Each row of a before or after table is a point. One or more steps were done to the points. Then noise was added and the rows were shuffled. The steps act on columns, c1 being the first. Name the steps. A step turns or swaps two columns, mirrors them in a line or flattens them onto one, adds a multiple of one to another, or multiplies or shifts one. Angles are multiples of 10 degrees, from the lower column toward the higher: turns from -170 to 170, lines from 10 to 170 but not 90. Use the fewest steps. Two steps may share a column if one is a turn and the other turns, adds or multiplies; they go together, in the order done. Otherwise the lowest column goes first.

Before (11 x 3):
[[ 11  42  54]
 [-53  25  49]
 [ -8  21  29]
 [-50 -31 -45]
 [-51 -12  24]
 [ 14  40 -33]
 [-11 -60  -7]
 [-37  36  46]
 [ 11  10  -1]
 [ -8  39 -16]
 [-42 -54  42]]
After (11 x 3):
[[-51  27  -3]
 [ -9  37 -23]
 [-41 -54   1]
 [-49 -13 -29]
 [ 15  40 -21]
 [-49 -30 -93]
 [-12 -59 -19]
 [ -8  20  21]
 [-37  35  10]
 [  8   9   9]
 [ 12  44  66]]
Steps: add 1 times c1 to c3

Before, 11 rows:
[[-35  -5  44  19  13  32  48 -35]
 [ 35   3  58  16  16  -6  29  69]
 [ -4   4  64 -31  11  24   3 -11]
 [ 25  56   1  -5   0 -49 -19 -14]
 [  7 -17  19 -31 -19  16  45 -30]
 [-14   0  42 -27  17  -3  33 -41]
 [ 59  23  40 -12  57  -5  39  27]
 [ 48  15 -24  13  15 -30 -64 -36]
 [-32 -27  18 -15  26   0  16  -8]
 [ 90  17  35  -3  15 -95 -25 -31]
 [ 69  28  14  11   3 -42 -38 -40]]
After:
[[ 60  28  35  10   6 -46 -40 -42]
 [-48  -6  30  22  12  32  46 -35]
 [ 13   6  68  18  18  -9  26  67]
 [ 43  23  57 -14  56  -4  37  27]
 [-24   4  61 -31  15  22   4 -12]
 [ -4 -17  19 -31 -19  15  44 -32]
 [ 74  17  65  -1  14 -93 -27 -29]
 [ 52  15  -6  13  17 -32 -64 -37]
 [-37 -29   9 -16  27  -2  17  -8]
 [-26  -3  36 -27  18  -4  34 -39]
 [ 22  54  10  -6   3 -49 -20 -13]]
Steps: turn c1 and c3 by 20 degrees

Before, 8 rows:
[[ 34  16 -18   4 -44  21   1 -16  -5 -38  12  20  14  28]
 [ 56  31  13  -9 -40 -25 -19   7  21 -20   0   7  49  17]
 [-35  -5  15 -55  63   3 -26  -7 -36 -20  -6 -10  37 -17]
 [  1 -32 -16 -19  95  13 -30  15  -9 -23 -38   0  19 -31]
 [-24 -31  -2 -19  64  -9 -13 -20  24  -5   5   1  11  -6]
 [-21 -28  11 -38  52  25 -29  35   8 -21  19 -14  28 -44]
 [ 51  10  54   2 -53 -18 -15  18 -32 -13  32  20  -3  47]
 [ 18  -7  20  22 -64  -8 -46  -6 -15 -16   7  38  36  32]]
After:
[[  1 -81  10 -18  94  17 -30  16  21  12 -38  -1  19   8]
 [-21 -71  26 -37  53  -5 -30  34  21  -5  20 -14  27  -3]
 [ 18 -18  -5  22 -63 -22 -45  -7  12  20   8  38  35  71]
 [-25 -77  -9 -19  64  -1 -12 -19   9 -21   4   1  11  34]
 [-35 -12   5 -55  63 -15 -26  -8  13  38  -6 -11  36  23]
 [ 35  40  18   3 -43  19   2 -16  37  11  12  20  14  68]
 [ 57  77 -23  -9 -40 -17 -20   6  23 -18  -2   8  50  56]
 [ 51  25  -8   2 -51 -55 -15  19   7  35  32  19  -2  87]]
Steps: multiply c2 by 2.5; turn c3 and c6 by -80 degrees; mirror c9 and c10 in the line at 140 degrees; shift c14 by 40

Before, 14 rows:
[[  4 -20 -62 -27 -31 -23 -21 -25  46  75  17  -6  19 -24  39  44  39   0
  -78 -83  36  -4 -43  73]
 [-16  70 -20  42  34 -80   9 -31 -39 -14 -30   5 -18  52  64 -20 -21  19
    2 -57 -25  44   9  -7]
 [-11  -5 -24  41  43 -60  33 -48 -40 -20 -51  23  15  15   0  18 -73   3
   11 -55 -67  46  51   5]
 [ 22  37   4  12  75 -76  -2 -29 -25 -33  12  25 -27  50  50   3 -16 -52
   48 -11 -18  21  -6  12]
 [-52  12 -12 -56  19  22 -14  54  17 -59  35   1  59  53  -5  29  -1 -57
   -7 -13  21 -59 -54 -22]
 [-31 -22 -61 -35 -15  13   6   1  18  21   3 -33 -15 -32  -9  79  63  29
  -46 -28  57  -3 -36  56]
 [-37 -25  19  -1  10   5   4  22  -6 -51  41 -34  -1  66  28 -15 -31 -46
   -5   5  26 -34  -5   0]
 [-39  -9  21  -2   5 -33 -20  -3  29 -36   6  11 -13  40 -13 -12  13 -54
    0 -16  53 -38 -37 -42]
 [-12   6 -19  -4  13 -95  24  24 -49 -32  12  -1  -7  41  28  -4 -33 -51
   21 -26  29  -6 -37 -15]
 [ -8 -35 -48  11  22 -33  74 -55   2  -1  -6 -38  74   4 -50  -3  32  54
  -13 -68 -45  40  33  40]
 [ -3  25 -21  -8 -20 -21 -17 -19   5 -36  38  -6 -10  17   9 -30 -48 -20
   17  20  13  -9 -56 -32]
 [ -3 -29 -55 -54 -15   6  44 -66  -3  45  -8 -17  28  21  -7  44  36  35
  -38 -51  25 -39   2  24]
 [-15  -1 -19 -42  32 -21   4  14   3 -87  10  33  -2  24  55 -25 -14 -52
  -30  -3  44 -12 -39 -16]
 [ 28   6 -34   7  43 -45 -54  29  -9  -8  13  18  -7  47  24 -36 -37  -2
    7 -10  46  -9 -12 -32]]
After (14 x 24):
[[ -3 -36 -47   9  23 -32  74 -55   4  -1 -11 -38  73   4 -49  17  33  54
  -13 -66 -45  64  35  41]
 [  1  69 -21  42  35 -80   7 -30 -40 -14 -35   6 -18  53  64   1 -22  17
    2 -55 -23  71   9 -10]
 [-29 -20 -62 -35 -14  14   5   3  18  21 -10 -35 -16 -33  -8  99  63  29
  -45 -27  55  -3 -36  55]
 [-18  -2 -19 -42  30 -22   4  15   2 -85   1  33  -1  23  53  -4 -13 -53
  -30  -3  43 -20 -39 -15]
 [ -1 -28 -56 -54 -14   8  43 -68  -3  45  -8 -16  29  22  -6  64  36  35
  -39 -50  24 -61   2  23]
 [ -5 -20 -61 -27 -30 -22 -23 -26  48  76  18  -9  20 -24  40  65  38   0
  -79 -84  37  -8 -45  73]
 [-18   5 -20  -6  14 -95  24  23 -48 -31   5  -1  -8  42  27  16 -33 -51
   21 -26  28 -11 -37 -15]
 [ 19   4 -34   8  42 -46 -54  28  -7  -8  25  16  -8  46  25 -16 -36  -3
    9  -9  47 -15 -11 -32]
 [-21  23 -20  -8 -19 -21 -16 -20   6 -35  33  -8  -8  16   8 -10 -48 -20
   17  21  13 -15 -57 -30]
 [-53 -26  21  -2   9   5   3  21  -6 -52  16 -34   0  66  27   4 -31 -46
   -5   6  25 -55  -2   1]
 [ 13  38   4  11  75 -75  -3 -28 -26 -32  23  27 -28  50  49  24 -16 -52
   47 -11 -18  33  -4  12]
 [-64  13 -12 -56  17  21 -14  54  17 -59   5   1  59  54  -4  48   0 -58
   -8 -13  21 -94 -54 -22]
 [ 16  -5 -24  42  42 -62  32 -48 -39 -21 -50  23  17  14   0  37 -72   1
    8 -56 -67  74  51   6]
 [-38 -10  21  -4   5 -32 -19  -2  29 -36 -14  11 -12  40 -14   7  13 -54
   -1 -14  51 -62 -35 -42]]
Steps: turn c1 and c11 by 30 degrees; shift c16 by 20; multiply c22 by 1.6
